Each wall is flat, endless, passes through zero and stands at right angles to its row. A trip goes straight from one point to another. Which walls does it cross, in order?

Walls:
(1): [-20.6  38.9]
(2): [8.3 4.3]
(3): [-2.0 -9.6]
(4): [ -7.2 -25.0]
(5): [ 20.5 -44.1]
Trips:
[ 1.4 20.3] to [10.2 21.0] => none
[-0.1 -4.8] to [ 22.8 -29.9] => 2
[-21.7   9.4] to [-11.6 -29.7] => 4, 3, 5, 1
[-20.2   0.0] to [-30.3   4.0] => none
[-36.8 -14.7] to [-28.8  -5.8] => none
[-7.3 24.0] to [29.1 20.5] => none
[  0.2 -23.5] to [-14.6   1.3] => 1, 5
[-13.7   0.3] to [ 2.1 16.0] => 3, 4, 2

Walls:
(1): [ 11.5  33.8 -17.3   3.1  -8.8 -29.9   4.2  -8.9  45.1]
(2): [ 3.2 17.4 -8.3 -4.6 -3.6 -7.5 27.2  5.8 -4.4]
(3): [-17.0  -3.3 -16.4  10.6  26.6  -9.9  16.8  37.9 -11.9]
(4): [ 11.7  12.2  25.5   3.8 -19.1  -1.9   1.5  13.0   2.9]
(5): [-17.5  23.6 -10.5   7.9  -7.9 -16.3   3.4  -0.3  -4.4]
Trips:
[  7.1   0.9  13.3   2.0  20.7  17.3  16.4  20.8 -78.1] to [  4.5  -7.1 -13.1  20.6   9.1   4.1  16.7   4.6   8.2] => 4, 1
[  3.6  16.6  10.3   8.9 -24.0   9.4  34.2  12.5   6.1] to [ 17.1  -6.8 -10.9  -0.9  -8.0  18.6   0.2 -17.9  26.1] => 3, 5, 2, 4
[-19.0  40.8 -26.4  31.7   0.4  -1.1  19.8  22.3  29.4] to [ -2.3   9.7  -2.3  13.1 -27.9  -6.6 -15.7  13.4  30.5] => 3, 2
[-33.6  -8.1   4.3  44.4  -0.7   0.5   1.6  -7.5   9.8] to [ 19.7 -27.2 -12.5  -1.1  21.7   9.7  36.6  -1.3  -2.5] => 5, 2
[ 19.4  18.3  22.1   6.6  20.4  12.5  -4.4 -29.6 -10.8] to [ 31.1  -2.5  12.5 -10.1  20.9  19.2 -10.2   1.7  -6.0] => none
[ -4.2 -21.5  -0.1  20.2  61.3   9.2   0.8   5.9  17.3] to [ -7.5  -7.7 -36.1   0.3  -0.8   1.7  -3.2  21.8 -14.2] => 5, 2
[ -4.9  12.0  17.4 -26.9 -11.8   6.6  10.4 -17.0  21.0] to [-20.8  -6.4  37.0  24.9  12.4  15.0  19.3   1.5   5.4] => 1, 2, 3
